Every row gives one point. To make a cloud, some directions were put in groups of two or more. Within a group, all points are equally far from the middle, so they leave a hole (a ring in 2 directions, a hollow ball in 3). The other directions are filled evenly. Then the cloud was stretched, turned, moved and blurred a little. How many holes are there, and how many directions does each take, smallest first?

Cloud (20 x 3)
[[ 0.42  1.04  2.65]
 [ 2.37 -1.45 -0.57]
 [-2.05 -0.28 -0.81]
 [ 0.93  2.01  1.79]
 [-0.02  1.41 -1.38]
 [ 0.65 -2.21  1.63]
 [ 3.00  0.83  2.04]
 [-0.78  1.85 -0.11]
 [ 0.55 -1.59  2.71]
 [-0.87  0.36 -1.31]
 [ 1.02  2.76  0.21]
 [-0.44  0.81 -1.38]
 [-1.33 -1.05 -1.01]
 [-0.10  0.34 -1.69]
 [ 2.63 -1.07  1.45]
 [ 2.07  2.14  1.63]
 [-1.03  0.49 -1.18]
 [-0.35  1.86 -0.72]
 [ 0.59 -2.30  1.65]
 [ 3.37  0.54  1.90]]
Holes: 1 (2)

Cloud (32 x 4)
[[ 1.56  1.53 -0.17  1.95]
 [ 1.98 -0.29  0.77  0.66]
 [ 0.22  2.42  1.13 -2.03]
 [-1.71  0.55  1.54 -3.49]
 [-2.59  1.01 -0.59  0.79]
 [-1.90 -1.47 -0.24  0.46]
 [-0.05 -1.15 -2.34 -0.68]
 [-2.06  1.48  1.37  1.85]
 [ 0.66 -1.44 -1.19  3.50]
 [-1.88 -1.53 -0.67  1.45]
 [-1.71  1.98 -0.38 -0.23]
 [-0.39 -0.64 -2.94  0.35]
 [-2.74  0.44 -0.33  1.41]
 [-2.27 -0.45  0.82 -0.31]
 [-1.72  1.22  0.26 -1.79]
 [-2.10  0.08  1.86 -1.07]
 [-1.42  2.05 -0.50 -0.44]
 [-0.26 -1.08 -3.46  1.54]
 [-0.62  2.09  2.04  1.80]
 [ 1.24  2.19  0.44  0.44]
 [ 0.46  2.07 -0.81 -0.32]
 [-1.48 -0.88  0.91  1.89]
 [ 0.16  2.13  2.69  0.11]
 [ 0.96 -1.11  2.45 -0.26]
 [-0.15  2.51  2.42 -0.09]
 [-0.55  0.19 -1.54 -1.70]
 [ 0.69 -1.95 -1.69 -1.06]
 [ 0.25  2.15  1.13 -2.82]
 [-1.79 -0.29  2.40 -1.24]
 [-2.01  0.39  2.15 -0.85]
 [ 1.64  1.61  0.09 -0.07]
 [-1.47  2.84  0.94  1.74]]
Holes: 1 (3)

Cloud (48 x 6)
[[-0.50 -2.51  0.52 -1.75 -1.32 -0.03]
 [-0.52  0.90 -1.95 -2.01 -0.09 -1.23]
 [ 1.98  2.30  0.12 -0.31 -0.49 -1.98]
 [-2.13 -0.69  0.67 -0.30  1.60 -0.88]
 [ 2.18  0.12 -1.56 -0.23  2.71  0.69]
 [ 0.02 -0.51 -1.39 -1.71  2.85  0.35]
 [-1.03  1.11  2.59 -0.38 -2.85  0.06]
 [-0.51 -0.62  0.52  1.27 -0.24 -2.10]
 [-1.02 -1.60 -0.76 -2.98  0.52  1.16]
 [-2.08 -1.49 -2.79 -0.62 -1.00 -0.11]
 [ 1.67 -0.05  2.13 -1.43 -1.30  0.88]
 [ 1.68  0.49  2.38 -1.61 -1.33 -0.50]
 [ 1.10 -0.30  2.71 -1.59 -1.08  0.29]
 [ 1.42  3.04  1.61 -1.30 -1.39  0.40]
 [ 0.83  0.86  0.72  0.15 -2.82  1.32]
 [-1.96 -0.61  2.75 -1.85  0.46  1.13]
 [ 1.94  0.70 -1.85  1.25  1.68  0.10]
 [ 0.65  3.36  1.70 -1.56  1.00  1.61]
 [-2.88 -1.30 -1.84  0.12 -1.91  1.02]
 [-3.03  0.76 -0.01 -0.18 -0.34 -1.31]
 [ 0.60  3.10  1.21 -0.88  0.02  2.60]
 [-2.02 -1.39  0.60 -2.58 -0.93  1.95]
 [-1.04  0.58  3.63 -0.63 -0.46  0.26]
 [-1.10 -2.39 -0.49 -1.86  0.01 -0.92]
 [ 1.80  0.88  0.05  1.30  0.45 -1.75]
 [-0.09  1.88 -0.23 -2.94  0.33 -0.66]
 [-1.48  1.37 -0.07 -1.05  2.37 -0.33]
 [ 0.39  2.32  2.45  0.54 -1.16 -1.35]
 [-3.04  0.97 -0.67 -1.36 -2.17  0.09]
 [ 1.53  1.07 -1.34  2.05  1.35  0.72]
 [-2.59  0.18  2.66 -1.77 -0.25  1.23]
 [-1.31 -2.00 -1.29 -1.22  1.57 -0.48]
 [-0.69 -0.09  1.81 -1.00 -1.36 -2.59]
 [ 0.78  1.05 -0.87 -1.68  2.49 -0.57]
 [-2.00 -1.67  0.47 -0.87  2.37  2.29]
 [-3.37 -0.46 -0.47  0.87 -1.26  1.44]
 [-2.12  0.26  0.99 -1.98  1.45  3.19]
 [-2.52  0.14  0.26 -0.37 -0.02 -1.93]
 [ 1.49  3.13  1.01 -1.23  1.02 -0.86]
 [-0.99 -1.12 -0.11 -2.06  2.81  1.14]
 [-0.32  0.03  1.33 -0.49 -3.45  0.44]
 [-1.18  1.90  0.68 -2.47  1.35 -0.46]
 [ 1.66  1.52  1.56 -0.30  1.84  3.21]
 [-1.76 -1.87  1.19 -0.27  1.98  1.29]
 [-3.00 -0.72  0.07  1.46 -0.26  1.20]
 [-2.18  1.83 -1.90 -0.08 -0.56  0.68]
 [-1.70 -1.62  1.55 -0.73 -1.04  2.60]
 [-2.53 -0.17  0.09  1.29 -0.95 -1.22]]
Holes: 2 (2, 4)

Cloud (84 x 8)
[[ 1.39  0.18  0.87 -2.46  1.85 -0.49 -0.16 -1.13]
 [ 0.59  2.72  1.13  2.38 -1.22  0.59  1.24 -0.71]
 [ 0.62  0.34  0.94 -3.07  0.67 -0.07  1.51 -0.85]
 [-0.20 -0.66  0.96  0.44  0.67  1.17  1.33 -0.66]
 [-0.08  0.55  1.11 -2.10 -1.92 -1.27 -0.85 -0.68]
 [ 0.13 -0.85 -3.70  0.14  0.94 -2.40  1.59 -0.99]
 [-0.15  0.14  2.80 -0.75 -3.33  0.13  0.75  0.43]
 [ 0.80  3.03 -0.98  0.16 -0.05 -1.21 -0.31 -1.35]
 [ 0.40  3.48 -0.44  1.76 -2.66 -0.36 -1.68 -0.92]
 [-1.15  1.84 -0.05 -0.66  1.31  1.72 -0.26  0.27]
 [ 1.16  0.67 -0.05 -0.61  1.73  0.09  0.51  0.62]
 [-0.32 -1.66 -0.49 -1.02 -2.56 -0.51 -0.68  1.57]
 [ 0.12 -0.02 -0.28 -0.95 -3.97 -0.52  1.44  1.01]
 [-2.53  2.51  0.33 -0.52 -2.28 -0.44 -2.07 -1.37]
 [-0.57 -0.30 -0.50 -2.55 -2.85 -1.31 -1.32 -0.66]
 [ 1.52  0.01  0.14 -0.65  0.18  0.85  3.30 -1.73]
 [ 0.70 -0.67 -4.99 -0.20 -1.19 -0.41 -0.86 -1.16]
 [-0.43  4.14 -0.97 -0.70  1.17  0.38 -1.35 -0.92]
 [ 0.01 -0.74 -2.26 -1.53 -0.20 -3.04  1.57 -0.21]
 [ 1.02  2.88 -2.77 -0.77 -3.52 -0.56  2.35 -0.67]
 [-3.09  1.68  2.16 -0.55  1.08 -1.33  1.29 -3.03]
 [-2.11 -1.14 -0.58  0.68  1.75  0.69 -2.21 -1.00]
 [ 0.71  1.23 -0.75  0.24  0.04 -1.23 -2.04  0.75]
 [-0.43  2.12  0.03 -0.69 -0.31 -3.12  1.70 -1.89]
 [-1.71  0.49  1.97 -0.51 -1.11 -0.58  1.08 -0.74]
 [-1.41 -0.63 -0.66 -1.94  0.42 -1.66  0.96  1.06]
 [ 2.08  0.67 -2.97 -0.95 -1.30  0.98 -1.26  1.62]
 [-0.12  1.62  1.58  2.48 -1.28  2.37 -0.08 -0.31]
 [-2.85 -1.36 -0.91  0.46  0.11 -0.86 -0.12  0.49]
 [-1.50  0.98 -3.02 -2.00 -2.41 -0.45 -0.60  1.86]
 [-0.40  1.43 -2.62 -0.46 -0.76  0.20 -0.64  0.97]
 [-0.03  2.00 -1.00  1.36  2.16 -1.29 -1.35 -1.74]
 [ 1.81  0.32  0.15  0.69 -0.23  1.32 -1.27 -0.24]
 [-0.13  0.30 -1.44 -1.94 -2.59 -1.05  2.30 -0.46]
 [-0.27  1.01 -2.40  2.39  1.45  2.40 -1.76 -0.83]
 [-1.47  3.55 -0.13 -1.49 -0.32 -0.49 -0.96  0.46]
 [-1.50  0.77 -2.95 -0.81 -0.15 -2.09  0.85 -3.00]
 [-2.96 -1.93  0.33 -0.98 -0.48 -0.45  0.29 -2.25]
 [-1.03  0.77 -0.10  1.60  1.32  2.48  2.34 -3.27]
 [-0.66  0.47  1.05  0.84  1.27  0.40 -1.95 -3.16]
 [-1.36  1.47  0.86  0.36  0.78 -0.56  1.95 -3.36]
 [-2.47  1.01  0.38  0.07 -2.69 -1.33  0.37 -0.59]
 [-0.55  2.36 -0.09 -0.78 -2.32 -3.29 -1.27 -0.03]
 [ 0.65 -3.72 -3.92  0.17 -2.11 -0.07 -1.77 -0.93]
 [ 1.93 -0.78  0.05 -1.40  0.90 -0.03  1.66 -2.15]
 [ 0.94 -2.28 -0.81 -0.70  0.37 -0.45  0.56  0.82]
 [ 0.76  1.35 -3.57 -0.13 -0.57  0.75  1.36  1.41]
 [-1.38  2.18 -3.10 -2.38 -0.95  0.07 -0.10  0.54]
 [-0.18 -3.01 -1.00  1.50  0.03 -0.62 -2.47 -1.26]
 [-1.29 -2.19  1.87  0.05 -3.27 -0.19 -0.19 -0.52]
 [ 1.47 -0.57 -1.74 -1.48 -2.53  0.47  1.29  1.85]
 [-0.55 -0.83 -0.81 -1.59  0.19 -1.97 -0.05 -0.60]
 [-0.34  1.84  0.74  0.43 -2.71  1.71 -0.19 -0.93]
 [-0.37 -0.36 -0.52  2.30 -2.75 -0.69  1.74 -1.76]
 [-2.90 -2.10  1.72 -0.06 -1.13 -0.40  1.78 -1.01]
 [ 1.98 -1.49 -2.42  0.39  1.41 -1.67 -2.11 -1.78]
 [-1.87  0.37  0.06  0.55 -1.26 -0.96 -1.96 -3.02]
 [ 1.50  1.64 -5.18 -0.01  0.23  0.19 -0.03 -1.04]
 [-0.11  2.57  0.67 -1.31 -1.45  1.99 -0.36 -0.25]
 [ 0.60 -0.76  0.38 -2.80  0.09  0.90  1.34 -3.79]
 [ 0.77  2.50 -0.99 -0.65  2.31 -0.46  2.40  0.31]
 [-0.91  0.07  0.78  0.49  1.35 -0.64  2.27 -0.47]
 [ 0.87  1.42 -3.27  0.25  0.04 -0.64  1.54 -4.02]
 [-0.72 -0.29 -0.78  0.42 -3.84  0.66 -0.19 -0.88]
 [ 1.45 -2.33 -1.89  0.71  0.54 -0.89 -0.39 -1.82]
 [ 1.25  2.79 -1.97  1.10 -0.05  0.06  1.60  1.06]
 [ 0.69  1.85 -0.50  2.89 -1.23  1.00 -0.90 -3.27]
 [-0.83 -0.89 -1.63  1.57 -0.19  2.00  0.06  0.18]
 [-1.56  1.10 -0.12  1.81 -1.98  0.34  0.63  1.79]
 [ 0.36 -1.61 -1.77  1.49  2.22  1.40  1.07 -1.02]
 [-1.79  1.17  1.11 -0.80  0.18  0.11 -2.09 -2.61]
 [-1.22  0.61  1.60  2.16  0.59  1.44 -0.63 -3.64]
 [-1.20 -1.22  0.19  1.61  1.90  0.10  0.44  0.43]
 [-0.30 -0.22 -2.96 -0.68 -2.08 -0.96 -0.69 -0.48]
 [ 0.76 -1.89  1.12  0.55 -0.38  0.90  1.81  0.30]
 [-1.55  0.87  0.64  1.17  0.11  2.19  3.18 -2.25]
 [-0.02  1.54 -0.29 -2.54  1.38  1.18  3.17 -2.10]
 [ 1.42  2.22 -0.09 -0.10 -3.34 -0.97 -0.64 -0.32]
 [ 0.25  2.59 -1.50  2.55  1.93  0.25 -1.24 -1.13]
 [-1.64  1.93  2.17 -3.02 -1.55 -2.09  1.59 -0.28]
 [-3.38  0.25  0.16  0.59 -1.72  0.81 -1.48  0.33]
 [ 1.89 -0.22 -2.25 -1.17 -0.42  1.76  1.36  1.78]
 [ 1.59  1.84 -0.21 -0.55  0.48  0.58 -0.94  1.35]
 [ 1.36 -0.83 -1.18  0.08 -2.31 -1.46  1.89 -1.57]]
Holes: 0
